Each row is a point. The window is the flat piece filled in between its corners: a triangle in 3 columns, a solid with four corners in 4, and so on. A path goes straight from each point to the next, and from the last back to the first. List the points from which the path goes on through the window.

Window (3 x 3):
[[ 26 -18  20]
 [ 31  -7 -14]
 [-15  24 -52]]
Path:
(1): [ 31 -17 -21]
(2): [ 13 -14 -10]
(3): [ 6 30 -4]
(4): [ 6 10 11]
(5): [ 49 -70  22]
(6): [-34 -12 -31]
(7): [34 26 -8]
(8): [  2  34 -38]
(9): [-25   9 -56]
(10): [  8  -8 -47]
(11): [ -1  28 -23]
(12): [ 4 41 -7]
Through the window after points: 2, 8, 10, 12

Window (6 x 6):
[[-86  30  -6  37   6  -5]
 [-11  -4  24  24  37 -30]
 [ -8 -66  -2  43 -34  32]
 [  4 -19 -14   3  17  40]
 [ 33 -23  30 -25   2  -1]
 [ 65  38  31  -1   8  39]]
Path:
(1): [-16 -38  36  27  15  21]
(2): [-25 -44  29 -19  24  70]
(3): [ 11 -37  -6  49 -35  12]
(4): [ 39   4  -2   5 -11  21]
(5): [28 -1 62 -2 23 28]
(6): [38 -1 41  4 13 26]
(7): [ 35   4 -11   4  14  14]
(8): [ 11 -26 -42  40 -20  18]
(9): [-29 -21  30  28   5  25]
(10): [ 18 -27  45  -5  22   4]
(11): [ 22 -22   3 -11 -20   6]
(12): [ 21 -14   7 -14  -3 -21]
(13): [ 19 -22  55  -5  24  30]
(14): [ 5 -7 33  9 17 11]
(15): [ 22   0 -11  18  14 -44]
(16): [-18 -39 -20  28 -15 -12]
Through the window after points: 2, 4, 10, 12, 14

Window (8 x 8):
[[ 43  15 -16   4  18  35 -30  29]
 [ 25  65  26 -17 -68  52  -9 -17]
 [ 23  28 -34 -86 -14   9  35  13]
 [ 29 -32  25   7  37 -22   4   2]
 [ 13   0 -10  30 -31  31  22   2]
 [-10  62  -6 -51  -3 -16 -14 -33]
 [-11 -34 -17 -26   0 -19   3 -70]
 [-19  10  10 -11  -2   7 -52  -4]]
Path:
(1): [ 34  45  -9   5 -50 -10  -4   8]
(2): [ 22  16 -35  13 -18 -45 -46 -34]
(3): [ -4  14   7 -29  -4  33  -5  10]
(4): [  6   6   0 -21   5  35   9  13]
(5): [ 34  54 -34 -19 -32   0 -53 -28]
(6): [ 23   2   9 -28 -15 -25  -9 -10]
(7): [  1  15  -1 -11  23   6   0 -21]
(8): [  6  18   7 -31  16  52  -7   8]
Through the window after points: 2, 6

Window (9 x 9):
[[  4  47   4 -32  34 -39  33  17 -16]
 [-35 -71  -7   9   2  23 -54  13  26]
 [ 45 -43  20  54  16  36   5  10   2]
 [ -2 -22   7  -2  49 -41  20 -24 -25]
 [ 35  44  -6  32 -19  16 -17 -16  53]
 [-24 -57   5  -6  -2  13   7  -9 -52]
 [ 14  23  -7 -50  47  -9  15 -18 -28]
 [  9  16  40  -6  24   2  27 -21  40]
 [-40  11  58  -7  14   7 -67 -17  28]]
Path:
(1): [-42  38   7 -15  32  12   8 -26  -2]
(2): [-19  29 -16   6  38  18  29 -46   1]
(3): [ 12 -45  13  -3  11 -21  -7  23  -8]
(4): [ 18  -3  19  -9   9  -6   0 -16  -6]
(5): [-51  -7 -31  12  58  -8 -10  31 -16]
(6): [ -3 -14  16  23  35  14  40   0 -17]
(7): [ 26 -33  -5 -33  -7 -17 -23 -17  -2]
(8): [ 68  -4  16  -5   9 -40  16  17 -14]
Through the window after points: none

Window (11 x 11):
[[ -3   6 -42 -38 -39 -35 -41 -16  -1   5 -21]
 [ 38  41   2  84  32  -5  80  46  18  16  59]
 [ -3  -5 -15  12 -13  25 -22 -43  -3 -21  -3]
 [ 28  10 -11 -42  33   1  -6  -2 -15 -12  -5]
 [-49   0  13 -38   8 -31  -6 -18 -11 -14   6]
 [ 21 -55  47 -33   4 -52  -4   5  35 -61 -65]
 [ 22 -10  14  14  -9 -15 -11   0 -35  13  31]
 [-29 -26 -30 -10  20  -4   4  -6 -52  15 -52]
 [-23  53  18  38  29   2  -5  64 -19  14  19]
 [ 24 -12  -6  20  28  17  17  10  31  66   4]
 [-28 -57 -45 -46  23 -33 -52  25   3 -17 -18]]
Path:
(1): [ 23  27  -1  62  49 -40 -28  -6  16   0  43]
(2): [  6  24 -14  12  31 -33  -3   2 -12  13   0]
(3): [ 10 -29   9 -30   8  20  32  37  16  -8  17]
(4): [-18 -19  -9 -13 -19 -17   7  18 -51  -2 -11]
(5): [ 15  -7   3  22  82   7  -3 -13  25  13 -11]
(6): [-17  12  14  17  24 -40 -16 -45  -6   3  13]
(7): [ 14  -9   0  -9 -11  24  15  28 -13  -5 -14]
(8): [ -2   4   9  -8  -1   8  23  13 -15   8  -9]
Through the window after points: none

Window (14 x 14):
[[  3  23 -39 -22  50   8 -19 -15  -3 -47  22   4  21  10]
 [ 24 -19 -24 -30 -14  36 -22 -59   6 -11 -52 -36 -15 -11]
 [ 22   6  34  23  -6  19 -29  20   1  11  11  19 -37  11]
 [  7   0  29 -21  20   1  40 -12 -47  13  49 -33  43 -27]
 [-21   4 -27  74  -8  17 -13 -11   8  37 -34  29  41  -8]
 [-11 -47  -8 -26 -19 -10  16 -39 -25 -60 -81  -5 -34  11]
 [-61  39 -21  35  11 -68  16 -57   2  27  -1  39 -19 -95]
 [ 18 -51   3 -41  -5 -23 -32 -25  19 -13 -12   6  30  12]
 [  0  13   7 -61 -10   8  -2  27 -11 -15 -26 -32 -18  15]
 [-55 -11  14   9  14 -37 -42   3  -6  -3  -4 -19 -62  -2]
 [ 61  57  -7 -23  45 -16 -17 -17 -52 -28 -15 -44  21   6]
 [ 22  18  23 -55  62  22 -23  -1 -52 -15 -21 -10   8  11]
 [ -2   1   5   9  39 -29  48 -54   2  42  13  19  46  27]
 [  3 -25  62  42   7  14  19 -15  61  26  -7   4  56   8]]
Path:
(1): [-30  24  11  16  -1   2 -14 -23 -10  -1 -33  11  25   7]
(2): [ -9  21  41 -10 -30  -9 -14 -53 -27  13 -14 -44  34  35]
(3): [ 23  -3  -7  -2  34  12   9   3   6  -5  -8  12  16 -16]
(4): [  0 -69 -13  -8  26 -35  -3 -38   7  17 -35 -16 -14 -24]
(5): [ -7  36  21 -32 -32  20  -3  -8 -32 -70 -25   8   5  36]
(6): [-16  -3  16  -5  -6  -2 -12 -25 -13  -3  -9   8  28   7]
(7): [ 23 -18 -17  -4  25  -1   0 -11  -1   6 -19 -10   8 -14]
(8): [ 81  26 -41  -5  60 -30  -6  17  27  44 -17  -5 -30   8]
(9): [-51 -14  12   5 -11   7 -10 -37 -15 -29   2   0  21  -3]
(10): [-49  33  -2   3 -11 -37 -20 -70  -8  -3  29  32  38 -23]
(11): [  8   9 -11   7  33 -25  13 -12  -7  11 -27  -6 -18 -35]
(12): [ 30 -13  -1 -11  25 -17 -10   7  12  15  -4  -1   4 -12]
(13): [-28  12  18  12   2 -10  -5 -27 -16 -10  -7   7   6   7]
(14): [ -6   2  45 -27 -32  15 -51 -41 -47 -27  -1 -16  70   8]
(15): [ 14 -19 -23 -18  39 -26  18  -3  20   4  -1  -1 -16  -6]
(16): [ 34 -35 -29  15  46 -12  26 -15   6  49  22   4  11  -8]
Through the window after points: 4, 6, 10, 14, 16
